Each row of a before or after table is a point. The points were changed in one or more steps. Then noise was added and the rows were shuffled. The steps act on columns, c1 being the first. What was done? A step turns or swaps two columns, mirrors them in a line or flattens them onto one, adds a multiple of one to another, or multiplies or shifts one. Angles are multiples of 10 degrees, from the lower column toward the higher: turns from -170 to 170, lines from 10 to 170 but not 90. Use the fewest steps. Two steps may share a column if one is a turn and the other turns, adds or multiplies; they go together, in the order done. Otherwise the lowest column goes first.
In the rows, zero is written as 128.

Before (9 x 3):
[[120 133 205]
 [114 141 205]
 [145 118  96]
 [122 108  63]
 [144 131 149]
 [113 110 167]
 [  7 105 164]
 [116 110 175]
 [112 165 202]]
After (9 x 3):
[[145 122 131]
 [114 105 141]
 [116  94 148]
 [120  98 145]
 [122 141 121]
 [144 134 124]
 [  8  96 147]
 [114  97 146]
 [111 124 131]]
Steps: flatten c2 and c3 onto the line at 150 degrees

Before, 13 rows:
[[121 151 180  59  67 146 137 146]
 [143  98 131 140 142  80 133 102]
 [124 151 140 147 108 126 104 116]
 [116 149 149  93 144  54  99 105]
 [112 154 213  75 141 152 133 140]
 [103 161 157 147 127 128 132 154]
 [123 108 131  77 138  98 122 150]
 [210 129 134 153 132 124 122 133]
 [135 158 122 153 140 146  81 112]
 [102 100 133 144 130 150 120 115]
 [124   7 171 165 142 118 120 121]
 [106 164 140 118 142 123  91 141]
 [111 157 129 166 141 148 133 108]]
After, 13 rows:
[[135 149 178  59  67 144 138 151]
 [204 127 137 168 134 123 121 132]
 [ 99 100 135 140 131 151 120 109]
 [118   6 172 166 141 118 119 117]
 [122 150 139 146 107 125 102 106]
 [122 156 215  74 142 151 133 143]
 [138  99 132 140 142  79 133 103]
 [132 157 120 152 141 146  83  90]
 [101 160 158 143 128 131 131 156]
 [135 108 129  77 136  98 123 146]
 [109 165 139 114 142 121  92 124]
 [123 149 149  90 142  53  97  93]
 [107 158 130 163 142 147 133 112]]
Steps: turn c1 and c4 by 10 degrees; add 0.5 times c7 to c8

Before:
[[167 230 199 137  94 105 133 151 120 151 201 144 153 171]
 [125 201  96 135  60 118 168 151 113 141 126 142 175  80]
 [ 90 226 137  40 105 106 185 168  93 159 191 156 183 178]
 [111 155 186 159 135 174  53 158 155 141 170  73  82 135]
 [ 93 122 192 176 157 127  37 120 199 131  99 154 171  46]
 [127 111 124  71  27 115  99 129 105 101  92 152  87  93]
 [157 146 204 100 106 126 107 131 201 186 211  18  71 175]
 [168 131 108  72  68 122 152 172  61 142  84 145 170 125]
 [128 117 156 156 160  86  66 154 185 109 133 101  66 124]
 [137 233 192  90 163 129 175 119 108 126 186 120 150 129]
 [191 167  56  59  62 132 111 151  94 142 120 199 138  87]
 [154 112 105 104  73 151  83 134 168  69 103 128 130 133]]
After:
[[171 170 108  72  66 121 150 170  62 111 134 114 171 129]
 [157 150 104 105  74 148  83 135 167 183 149 133 129 156]
 [ 90  85 139  41 104 109 184 169  94  78  20 129 182 172]
 [137  87 192  90 165 130 175 121 107 132  10 135 152 126]
 [126 162 125  73  27 114 101 129 106 161 152  89  87 118]
 [123 143  98 132  61 115 170 151 115 128  54  95 174  89]
 [127 123 154 155 162  89  65 153 183 152 139 146  67 119]
 [167  76 198 140  96 103 133 152 120  92  15 137 152 164]
 [114  92 186 158 135 173  55 158 154 123  96 178  84 107]
 [ 93 154 193 178 156 125  36 121 196 145 136  67 170  72]
 [192 141  57  60  64 134 112 152  93 114  92  44 138 125]
 [155  50 203  96 105 126 104 131 199  80  98 247  70  94]]
Steps: mirror c2 and c11 in the line at 140 degrees; turn c12 and c14 by -150 degrees; turn c10 and c14 by -160 degrees

Before:
[[138 153 173 162 164 146 154 135  61  48 128  76 160 111 163 152 105 187
  104  99 164 121  33 109]
 [182 161 148 162  42 104  91  84 140  87 152 103 141 184 130 103 106 187
  168 179 189 100  51  91]
 [166 185  79  34 182 120 121 128 164  54 112 108 134 108 164 207 201  97
  200  78 129 132  53 168]
 [187  92 160 101 150  70 187 113 101 189 229 169  57 110 162 135 180  44
   80  88 180  52 139 177]
 [161 119  97  99 142  63 162  25  77  98 143 160 106 219 124 111 213 180
  105 174 176 142 134 170]
 [177 187 145 152 161 142 104 158  73 131 143 117 196 151 223 199 127 182
   70  80 138 132  89 153]
 [127 103  52 127  89 110  81 127  55 120 155 173 109 186 173  83 123 144
  178  41 184 101 139  85]
 [137 154  73 160 157 124 108 132  81 130 129 219 149 115  89  85 134 150
  162 135 134  79  94  70]
 [ 93 105 131 118 156 157 193 142  74 168 157 163 194 134 210  75 158 123
  170 147 143 185  60 203]
 [107 163 163  80 146 161 186 136 155  69 140 108 192 126 123 160 116 183
   89  53 138  83 125 158]]
After (10 x 24):
[[168 191  76  37 184 120 121 126 165  38 116 108 130 107 168 207 203  96
  208  87 130  85  65 168]
 [160 117  95 102 139  66 152  23  70 108 143 157 132 226 119 113 220 183
  107 169 181 154 119 169]
 [175 158 146 165  42 101 105  86 139  71 148 100 126 178 135  94 106 178
  169 175 185  60  78  90]
 [128 155  72 159 153 132 123 128  79 117 128 211 127 118  98  88 143 147
  159 139 129  59 124  77]
 [ 94 103 133 115 163 159 174 145  79 145 157 157 125 132 210  75 155 127
  167 149 151 157  26 196]
 [135 148 173 155 167 145 153 136  53  58 129  70 122 115 167 142 103 192
  105  96 163  83  48 109]
 [193  86 166  93 150  71 208 122 104 209 233 165 129 112 171 140 182  45
   79  92 176  91 169 178]
 [124 100  55 135  88 112  97 127  52 111 153 172 129 186 177  83 128 144
  180  36 182  95 161  86]
 [105 166 163  77 146 164 199 136 155  87 143 109 126 130 119 162 108 184
   90  46 135 108 141 155]
 [170 186 142 152 170 139 105 160  73 137 138 118 134 160 217 208 123 184
   75  75 141 102  96 150]]
Steps: turn c7 and c22 by 20 degrees; turn c22 and c23 by -30 degrees; add -0.3 times c19 to c10; multiply c13 by 0

Before, 12 rows:
[[150 106 104 121 138 131 104 129 112 129 112 113 121 126 120 149 159 148
   91 124 136 135 107 143 133 129 143 156 138 123  83 118 147 115 101 133
  143 143 105 143 151 165 108 114 154 113 108 121 119 127 139 103 123  83
   91 110 128 109 141 143 121 142 109 120]
 [136 182 139 171 110 117 103 141 139  83 156 136 132 121 142  90  88 103
  107 128 138 110 158 138 140 121 127 152 116 166 161 128 113 129  96  88
   95 117 145 113 156 127 123 129 150 152 131 114 128 162 104 135 161 151
  145 142 124 113 100 126  93  85 200  88]
 [136 175 112 158 111 122 114 147 145 112 125 138 135 114 158 137 123 132
  120 107 143 125 157 139 125 147  95 166 113 175 159 135 124 146 119 100
  121  93 141 126 120 129 140 115 137 133 148 124 126 128  96 133 140 149
  164 152 133 109  82 128 102  61 191  84]
 [143  99 138 107 168 158 113 158 107 107 107 132 120 122 117 138 167 132
   85 125 140 111 124 126 142 121 131 141 112 111 110 122 132 155 114 146
  150 105 104 127 167 137 111 149 141 153 104 124 124 118 137 114 142  76
   98 119 150 122 145 167 147 141 117 114]
 [133 192 133 107 100 124 145 113  98 109 126 118  81 132 134 131 143 116
  177 113 147 143 103 145 133 139 132 101 136 104 104 107 156  85 177 147
  107  92 139 107 161 125 131 103 154 136 166  92 165  81 130 123 110 148
  141  74 110 118 113 156  87  87 116 138]
 [134 117 108  98 132 138 131 154  97  93 111 140 118 156 126 137 137 135
   80 124 128 127  89 136 121 136 106 139 133 135  99 153 112 149 105 126
  167 156 134 128 150 168 105 144 131 124 103 117 137 113 121  99 135  93
  109  81 129 125 104 157 121 145  97 102]
 [160 167 133 131 100 122 108 129 143  86 129 145 130 125 149 127  91 107
  117 129 163 124 140 123 144 146  93 135 113 141 142 128 100 134 126  80
  112 113 119 148 130 123 135 121 126 123  92 116 123 139 104 128 151 159
  148 141 109  97  99 119 133  81 165  75]
 [105 121 109  84 158 137 118 118 114 107 120 123 120 120 125 147 124 137
   81 130 139 128 129 115 138 133 106 136 142 120  94 125 139 123  97 156
  193 133 103 113 153 173 105 131 155 169  97  89 110 126 137  94 122  93
  107 109 138 107 120 165 124 149  98  92]
 [133 129 103 109 168 146 122 129 128 112 128 140 123 137 117 145 160 112
  108 119 142 116 115 117 119 131 136 157 128 122 118 168 145 111 128 127
  169 154  95 139 177 139 109 140 138 153 109 120 120 105 130 128 102 105
   93  89 132  99 116 163 142 147  94 119]
 [144 169 132 131 122 116  89 130 133 112 128 137 117 103 152 118  93 131
   98  96 159 107 115 131 100 142 112 147 130 140 145 135 120 132 127  83
   79 114 160 129 134 130 149 118 117 151 131 119 118 148  81 155 144 132
  145 143 146 126  98 111 132  91 168  95]
 [153 176 124 151 125 153 135 124 141 121 131 165 152 121 129 127  86 122
  119  98 116 109 146 127 125 119 119 131 121 141 152 128 108 126  99 105
  124 103 144 125 131 128 139 126 137 152 118 128 117 139 130 144 117 133
  140 116 122 117 116  99 124  62 187  74]
 [131 180 129  96 105 125 181 116 102 105 118 143  88  84 119 136 121  96
  154 124 155 132 104 149 151 123 141 123 112 137 138 110 185  77 175 144
  108 118 114 112 164 145  99 118 166 116 158  89 197 108 132 150 100 140
  145 109 146 155 141 160 129  84 115 157]]
After, 12 rows:
[[137 176 111 158 111 122 114 146 144 112 125 137 135 114 158 137 125 133
  120 107 151 125 157 139 148 147  95 166 112 175 159 135 124 147 119 101
  121  93 140 123 120 129 139 115 136 133 148 124 127 127  95 134 140 149
  164 151 133 109  82 128 102  64 191 208]
 [150 106 103 122 138 132 104 128 111 129 112 113 120 126 120 149 143 148
   91 124 129 135 107 142 128 129 143 156 138 124  83 118 148 115 101 133
  142 144 104 160 151 165 108 113 154 112 108 121 120 127 139 103 123  82
   91 110 128 110 141 142 122 143 109 150]
 [135 183 139 171 109 117 102 141 139  83 156 136 131 121 143  89 112 102
  107 128 152 110 158 138 154 122 128 152 115 165 161 128 113 130  95  87
   94 117 145  88 156 125 123 128 151 153 130 113 127 162 104 135 162 151
  144 142 124 114 100 126  93  91 200 195]
 [159 167 133 131 100 122 109 129 142  86 129 144 129 124 148 127 149 107
  117 129 145 125 140 123 160 146  92 135 113 141 142 127 100 135 126  81
  113 113 119  91 130 123 134 121 125 122  92 117 123 139 104 128 151 158
  148 142 109  98  99 120 132  88 165 250]
 [132 192 133 108  99 125 145 113  98 109 126 118  82 132 134 132 107 115
  176 113 107 144 104 146 147 139 132 101 136 104 104 107 156  85 177 146
  107  91 138 143 160 125 130 103 155 136 165  93 165  82 130 123 110 149
  141  74 110 118 114 156  87  91 117 144]
 [144  98 138 107 169 158 113 157 107 107 107 132 119 122 117 138 127 132
   84 124 131 111 124 126 138 120 131 141 112 112 110 121 132 155 114 147
  149 105 104 167 166 137 111 149 142 153 104 124 122 118 137 113 142  76
  100 119 149 122 145 167 147 145 117 164]
 [143 170 133 130 122 116  88 130 133 112 127 138 117 103 153 119 130 131
   97  96 133 106 115 131 115 142 111 147 130 140 146 136 121 131 128  83
   78 114 161  93 133 131 149 118 116 150 131 119 118 148  81 154 144 132
  144 144 146 126  98 110 132  83 168 219]
 [131 181 128  96 106 125 181 117 102 105 118 144  88  84 119 136 112  96
  154 124  88 133 104 148 165 123 141 123 111 137 138 110 184  77 175 144
  108 118 114 122 164 145  99 118 166 115 158  88 197 107 133 150 100 141
  145 109 146 155 141 159 129  96 115 133]
 [154 176 124 150 126 154 135 125 141 121 131 166 152 121 130 127 125 122
  119  98 177 109 146 127 147 119 120 131 121 140 151 129 108 126  99 106
  125 102 144  87 130 128 139 126 138 153 118 127 117 139 130 144 117 134
  140 116 122 117 116  98 124  65 187 180]
 [105 121 109  84 157 138 119 118 115 107 120 124 121 120 125 147 113 137
   81 130 148 128 129 115 130 132 106 137 142 119  94 125 138 124  98 155
  193 133 103 125 154 173 105 131 155 169  98  89 110 126 137  94 123  93
  106 110 138 107 120 164 125 150  98 190]
 [134 116 109  98 132 138 131 155  98  93 111 140 119 156 126 136 127 136
   80 124 148 126  90 136 116 136 106 139 133 134  98 153 112 149 105 126
  167 156 135 137 150 168 105 145 130 124 103 117 137 114 121  99 134  93
  108  81 130 126 103 158 121 140  97 162]
 [133 130 104 109 167 146 122 129 128 112 128 140 122 137 117 144 138 113
  109 119 126 116 114 116 114 131 135 158 129 122 117 167 145 112 128 127
  170 155  95 160 177 139 109 140 139 152 109 121 119 104 130 128 102 105
   92  89 132  99 116 164 142 142  95 161]]
Steps: swap c17 and c40; turn c21 and c64 by 130 degrees; multiply c64 by 2; turn c25 and c62 by 20 degrees
